Each row is a point. Each copy is the shape, with its points in the same order, turned, moved and blurred by noise. Is it also mirrored, or only turned?

Shape (6 x 2)
|  0.0 | -3.0 |
| -6.0 | -2.4 |
| -1.1 |  3.0 |
|  1.0 |  4.9 |
|  3.0 |  4.9 |
| -1.1 | -1.8 |
Copy 1 (6 x 2)
|  2.9 | -1.1 |
|  3.3 |  4.2 |
| -3.2 |  1.1 |
| -4.9 | -0.5 |
| -7.0 | -2.7 |
|  1.6 | -0.7 |
Copy 1 is: mirrored
Copy 2 (6 x 2)
|  1.6 | -1.8 |
|  0.0 | -7.7 |
| -4.0 | -1.3 |
| -5.7 |  0.7 |
| -5.1 |  2.8 |
|  0.7 | -2.2 |
Copy 2 is: only turned
Copy 3 (6 x 2)
|  0.9 | -4.2 |
| -5.1 | -5.9 |
| -2.6 |  1.0 |
| -1.1 |  3.4 |
|  0.8 |  4.5 |
| -0.8 | -3.4 |
Copy 3 is: only turned
Copy 4 (6 x 2)
| -0.9 | -3.1 |
|  4.6 | -6.9 |
|  3.7 |  0.7 |
|  3.2 |  4.4 |
|  2.2 |  4.9 |
|  0.8 | -2.9 |
Copy 4 is: mirrored

Shape (7 x 3)
|  7.2 |  5.2 | -0.9 |
| -6.3 |  4.3 |  1.1 |
|  0.3 |  0.4 | -0.2 |
| -3.0 | -0.2 | -3.0 |
|  0.1 |  1.0 |  3.5 |
| -1.6 | -2.8 | -2.6 |
|  6.2 |  0.7 | -2.7 |
Copy 1 (7 x 3)
|  7.5 |  3.2 |  2.9 |
| -4.7 | -2.6 |  3.2 |
|  0.6 |  0.4 | -1.4 |
| -0.3 | -3.7 | -2.2 |
| -1.3 |  3.3 | -0.2 |
|  0.4 | -2.1 | -5.0 |
|  7.3 |  1.8 | -1.8 |
Copy 1 is: mirrored
Copy 2 (7 x 3)
| -2.0 |  6.9 |  7.0 |
| -4.1 | -0.3 | -5.0 |
|  0.8 |  1.0 |  1.5 |
| -2.0 | -2.8 |  1.4 |
|  1.7 |  3.0 | -1.1 |
|  0.3 | -3.3 |  2.4 |
| -0.1 |  3.1 |  7.4 |
Copy 2 is: mirrored
Copy 3 (7 x 3)
| -5.3 |  7.0 |  3.7 |
| -5.1 | -6.6 |  0.6 |
| -1.2 |  0.4 |  1.3 |
|  0.8 | -3.3 |  3.6 |
| -2.0 |  0.3 | -2.2 |
|  2.9 | -1.7 |  2.7 |
| -0.3 |  6.1 |  4.4 |
Copy 3 is: mirrored
Copy 4 (7 x 3)
| -3.9 |  7.9 |  2.8 |
|  7.4 |  1.0 | -0.7 |
| -0.2 |  0.6 |  0.3 |
|  1.4 | -0.5 | -3.5 |
|  1.4 |  0.2 |  3.7 |
| -0.8 | -2.2 | -2.9 |
| -6.0 |  4.0 |  0.6 |
Copy 4 is: mirrored

Shape (10 x 4)
| -0.3 | -3.0 | -0.6 | -4.1 |
| -3.3 |  2.3 | -0.1 | -2.1 |
|  5.0 | -1.4 |  4.0 |  7.5 |
|  0.2 | -0.7 |  0.6 | -0.8 |
|  1.1 | -1.1 |  2.1 | -2.0 |
| -4.5 |  3.5 | -1.8 | -3.4 |
|  2.7 |  4.2 | -0.7 | -1.3 |
| -1.0 |  2.8 | 10.5 | -3.4 |
| -4.3 |  1.6 | -2.3 | -4.3 |
| -0.7 |  4.3 |  4.7 | -1.3 |
Copy 1 (10 x 4)
|  1.6 | -4.4 | -2.7 |  2.8 |
|  3.6 |  0.5 | -0.6 | -0.7 |
| -9.7 |  3.0 |  0.4 |  2.4 |
| -0.4 | -1.0 | -1.6 |  1.6 |
| -1.3 | -1.3 | -3.3 |  1.4 |
|  6.1 |  0.8 | -0.7 | -1.1 |
|  1.6 |  4.3 | -2.5 |  3.5 |
| -1.6 |  1.6 | -9.2 | -5.4 |
|  6.1 | -1.1 | -0.6 | -0.3 |
|  0.5 |  3.2 | -4.1 | -2.4 |
Copy 1 is: mirrored
Copy 2 (10 x 4)
| -0.6 |  0.3 |  2.6 | -1.7 |
| -3.1 |  0.0 |  0.0 |  3.9 |
|  9.5 | -2.0 | -5.1 |  1.7 |
|  0.6 |  0.4 |  0.0 |  0.7 |
|  2.4 | -1.9 |  2.0 |  0.3 |
| -5.3 |  1.6 |  1.0 |  4.0 |
|  2.2 |  3.7 |  1.0 |  4.6 |
|  0.7 | -8.1 |  3.7 |  6.8 |
| -5.5 |  1.9 |  1.6 |  1.7 |
|  0.3 | -3.0 |  1.3 |  7.1 |
Copy 2 is: only turned
Copy 3 (10 x 4)
| -5.4 |  1.8 | -2.5 |  0.6 |
|  0.1 |  1.6 | -5.1 | -1.7 |
|  3.7 | -2.5 |  6.0 |  5.8 |
| -1.6 |  0.4 | -1.8 |  1.0 |
| -2.4 |  0.2 | -2.9 |  3.1 |
| -0.6 |  0.9 | -6.5 | -4.4 |
| -0.3 | -4.9 | -3.9 |  0.4 |
|  3.0 |  2.4 | -8.7 |  8.3 |
| -3.0 |  1.9 | -5.7 | -3.7 |
|  2.7 | -0.9 | -5.8 |  2.9 |
Copy 3 is: mirrored
Copy 4 (10 x 4)
|  1.5 |  0.0 | -3.6 |  3.2 |
|  3.3 |  2.1 | -1.2 | -1.8 |
| -9.3 | -3.9 |  0.8 | -2.4 |
| -0.1 |  0.3 | -1.6 |  0.1 |
|  0.2 | -1.8 | -1.5 |  0.8 |
|  5.4 |  3.6 | -0.7 | -1.7 |
|  0.6 |  1.1 |  3.7 |  0.7 |
|  4.0 | -8.0 |  0.5 | -5.0 |
|  4.9 |  4.0 | -2.2 | -0.7 |
|  2.1 | -2.3 |  2.1 | -4.0 |
Copy 4 is: only turned
